Each point is reached from the start by the listed moves, each made once or not at all, plus a little noise. Say if it took an odd or an even number of moves. Then give how often each move was made.
In the rows, zero is written as 128.

Moves:
(1): [148 171 109 149]
(2): [162 159 155 164]
Start: [130 119 125 125]
Points:
[129 120 126 129] => even (0, 0)
[163 152 152 159] => odd (0, 1)
[184 196 133 180] => even (1, 1)

Moves:
(1): [157 124 119 137 134 157 105 132 135 103 155]
(2): [139 143 111 135 110 104 136 126 127 137 134]
(3): [159 149 127 129 102 118  81  92 140 122 138]
(4): [131 115 140 171 134 133 117 115 123 116 138]
(5): [124  98 124 108 117  89 151 137 135 128 109]
(6): [127 121 112 107 164  90 157 144 111 118 125]
(7): [116 136 139 142 123 138 116 136 138 114 128]
(8): [111 128 119 128 132 133 123 130 132 133 133]
Start: [116 138 129  90 129 107 135 105 127 147 112]
Points:
[104 144 137 103 125 116 123 112 131 133 116] => odd (0, 0, 0, 0, 0, 0, 1, 0)
[123 146  93  71 106   8 132 100 144 134 109] => even (0, 1, 1, 0, 1, 1, 1, 1)
[103 112  84  60 140   7 187 134 120 145 103] => even (0, 1, 0, 0, 1, 1, 0, 1)
[164 118 137 139  95 103  65  79 156  87 142] => odd (1, 0, 1, 1, 1, 0, 1, 0)
[170 156 102 153 100 114  57  60 144 119 169] => odd (1, 1, 1, 1, 0, 0, 0, 1)

Moves:
(1): [130 156 126 121 138 116 105  96 134 135 147 114 137 147]
(2): [136 133 104 134 126 113 120 117 135 136 136 133 115 149]
(3): [168 110 115 136 166 117 130 110 151 150 128 120 132 149]
(4): [124 136 130 114 118 138 112 149 160 102 133 115 115 108]
(5): [136 162 136 103 146 127 147 102 139 132 114 141  90 102]
(6): [132 130 156 109  92 133 137 126 126 146 140 125 125 141]
(7): [127 123 136  95 146 116 127  98 111  95 142 132 126 148]
(8): [137 133  97 116 117 140 131 129 138 133 128 129 133 138]
(9): [127 133 135 144  88 122 139 128 129  80 103 105 146 121]
(10): [108 114 107 144 129 100 145 125 119 110 147  93 138  91]
(11): [104 128 144 123 127 133 131 138 125 140 100 118 120 140]
(12): [122 152 139 127 141 147 142 124 125 122 138 119 127 126]
(13): [121 132 138 143 113 123 130 131 134 114 133 139 136 138]
(14): [153 152 109 106 130  96 127 150 130 129 132 130 139 145]
Start: [135 134 121 132 120 121 137 137 113 125 118 129 113 153]
Points:
[159 113 101 158 107  65 158 106 139 142 163  99 119 180] => odd (0, 1, 1, 0, 0, 1, 0, 0, 0, 1, 0, 0, 1, 0)
[126 175 141  73  92  77 160 145 123  48 187  87 122 152] => odd (0, 0, 0, 1, 0, 1, 1, 0, 0, 1, 0, 1, 1, 1)
[159 249 172  54  91  75 167  68 117  55 143 112 115 194] => even (1, 0, 0, 0, 1, 1, 1, 0, 1, 0, 0, 1, 1, 1)
[134 148 118 132 104  68 123 106 172 135 158  63 108 190] => even (1, 1, 1, 1, 0, 1, 0, 0, 0, 1, 1, 0, 1, 0)
[178 194 132 119 101  59 211 109 143  84 129  78 122 141] => even (0, 0, 1, 0, 1, 1, 0, 0, 1, 1, 0, 1, 1, 1)
[118 152  86 109 123  75 134  76 109  72 176  96 143 175] => odd (1, 0, 0, 0, 0, 0, 1, 1, 0, 1, 0, 0, 1, 0)
[184 178 111  84 157 122 185  60 138  68 102 108  99 167] => even (0, 0, 1, 0, 1, 0, 1, 1, 1, 0, 0, 1, 0, 0)
